Rows are points. Each copy is the shape, with its points in the same order, turned, moved and blurred by noise. Some copies are also mirrored. Which?

Shape (5 x 2):
[[-32 -17]
 [ 14  16]
 [ 19 -39]
 [-17  11]
 [ 15  59]]
Copy 1 (5 x 2):
[[  9  23]
 [-11 -32]
 [ 42 -22]
 [-15   3]
 [-54 -43]]
Copy 1 is: mirrored
Copy 2 (5 x 2):
[[ -9 -36]
 [ -4  11]
 [-51 -10]
 [  7 -13]
 [ 37  38]]
Copy 2 is: mirrored

Shape, 8 rows:
[[ -3  -6  -9 -10]
 [ 39 -47   8  20]
 [  7  83 -27  29]
 [ -5 -38   5  -1]
 [  5 -45 -44  18]
 [  3 -29 -53  16]
 [  0 -16  13  -6]
 [ -8 -25  12  26]]
Copy 1, 8 rows:
[[  5 -20 -16 -12]
 [ 45 -53 -11  34]
 [ -3  76 -24  12]
 [  2 -53 -13   2]
 [ 21 -46 -64  12]
 [ 19 -29 -68   6]
 [  6 -32   1  -1]
 [ -7 -37 -11  29]]
Copy 1 is: only turned
Copy 2, 8 rows:
[[ -5  -4  -6 -13]
 [ 38 -35  35  -8]
 [-19  63 -14  63]
 [ -4 -34  11 -23]
 [ 26 -43 -24   3]
 [ 24 -31 -34  14]
 [ -7  -9  15 -19]
 [-12 -35  23   4]]
Copy 2 is: only turned
Copy 3:
[[ -1  -2   1 -13]
 [ 14 -51  12  28]
 [ 14  88  14  24]
 [-17 -34   1  -4]
 [  2 -26 -45  22]
 [  5  -9 -47  15]
 [-10 -17  15  -9]
 [-25 -22  10  19]]
Copy 3 is: only turned

Shape, 13 rows:
[[-11 -13 -35 -15 -25 -11 -27 -13]
 [-20 -16  -5 -35  39  13  25 -41]
 [ 53 -25 -27   5   9   6  32  36]
 [-12   6  -1 -30 -22  42 -42 -14]
 [ 58 -41  24  -3  -5  -5   1 -49]
 [-17   7  28 -12   7  -2  -7 -48]
 [ 11  -1 -18  33 -49  30 -26   3]
 [ 39 -72 -55  37 -21  12 -13   0]
 [ 23 -53 -21   8  13  24 -30  32]
 [ 34   5  24 -26  38  -8  37  37]
 [ 32 -12 -59  32  24 -39  11 -34]
 [ 31   6   6  46   5  33 -37 -15]
 [-16  -4 -41  28 -16 -31   5  16]]
Copy 1:
[[-22  -8 -30   9 -40   4   3 -16]
 [-13 -12  -7 -28  42  28  12 -45]
 [ 27 -36 -55  -1  30 -19  37  30]
 [ -7  -7  -8  -5 -32  63 -16   5]
 [ 46 -55  22  17   8  -8   2 -27]
 [ -2   9  28   3  11  23  -9 -26]
 [ 15  -6 -24  44 -41  29  24  29]
 [  7 -72 -61  56 -19  -4  47  -4]
 [-18 -64 -44  19  12  13  11  27]
 [ 26 -12  -8 -37  62 -18   6  38]
 [ 14  -5 -53  50  20 -41  14 -45]
 [ 24 -17 -14  71  11  37  -8  18]
 [-28  15 -39  28  -9 -29  31   4]]
Copy 1 is: only turned
Copy 2:
[[ -6  13 -31 -20  -5 -30  -9  -3]
 [  4  17   5 -17  64  -4  40 -22]
 [ 39 -61   6 -16  -3  14  18  -1]
 [-18  44  -4 -19   2  19 -14  23]
 [ 62  15   7  26  14 -25  39  34]
 [ -4  51  25  12  20 -20  19 -11]
 [-11   3 -20  16 -46  17 -15  19]
 [ 32 -53 -54  30   3 -11 -17  28]
 [ 21 -41  -4 -11  23  11 -34  29]
 [ 32 -34  65 -43  13   7  37 -17]
 [ 48 -25 -32  26  10 -28   7 -53]
 [ 27  15  12  42 -10  32 -28   1]
 [-16 -35 -14   0 -20 -31  -8 -36]]
Copy 2 is: mirrored
Copy 3, 13 rows:
[[-11 -38 -31 -16 -12   4 -23 -10]
 [  2  -5 -10 -52  42  35  13 -27]
 [ 45  15 -23  15  -4  14  34  44]
 [ -9 -27   6 -36  -5  45 -55   9]
 [ 68   4  42 -43  -6  -1  -1 -10]
 [ -9   1  26 -58  12  20 -25 -43]
 [ 11 -13  12  24 -36  42 -41  -2]
 [ 67 -43 -18  41 -11  14   0  -2]
 [ 29 -38   1  23  24  17 -13  40]
 [ -4  44   6 -31  12   6  32  45]
 [ 40  26 -43  14  16 -18   5 -39]
 [ 24  16  28  24  11  19 -51   4]
 [-12  -8 -25  25 -21  -6   9 -22]]
Copy 3 is: only turned
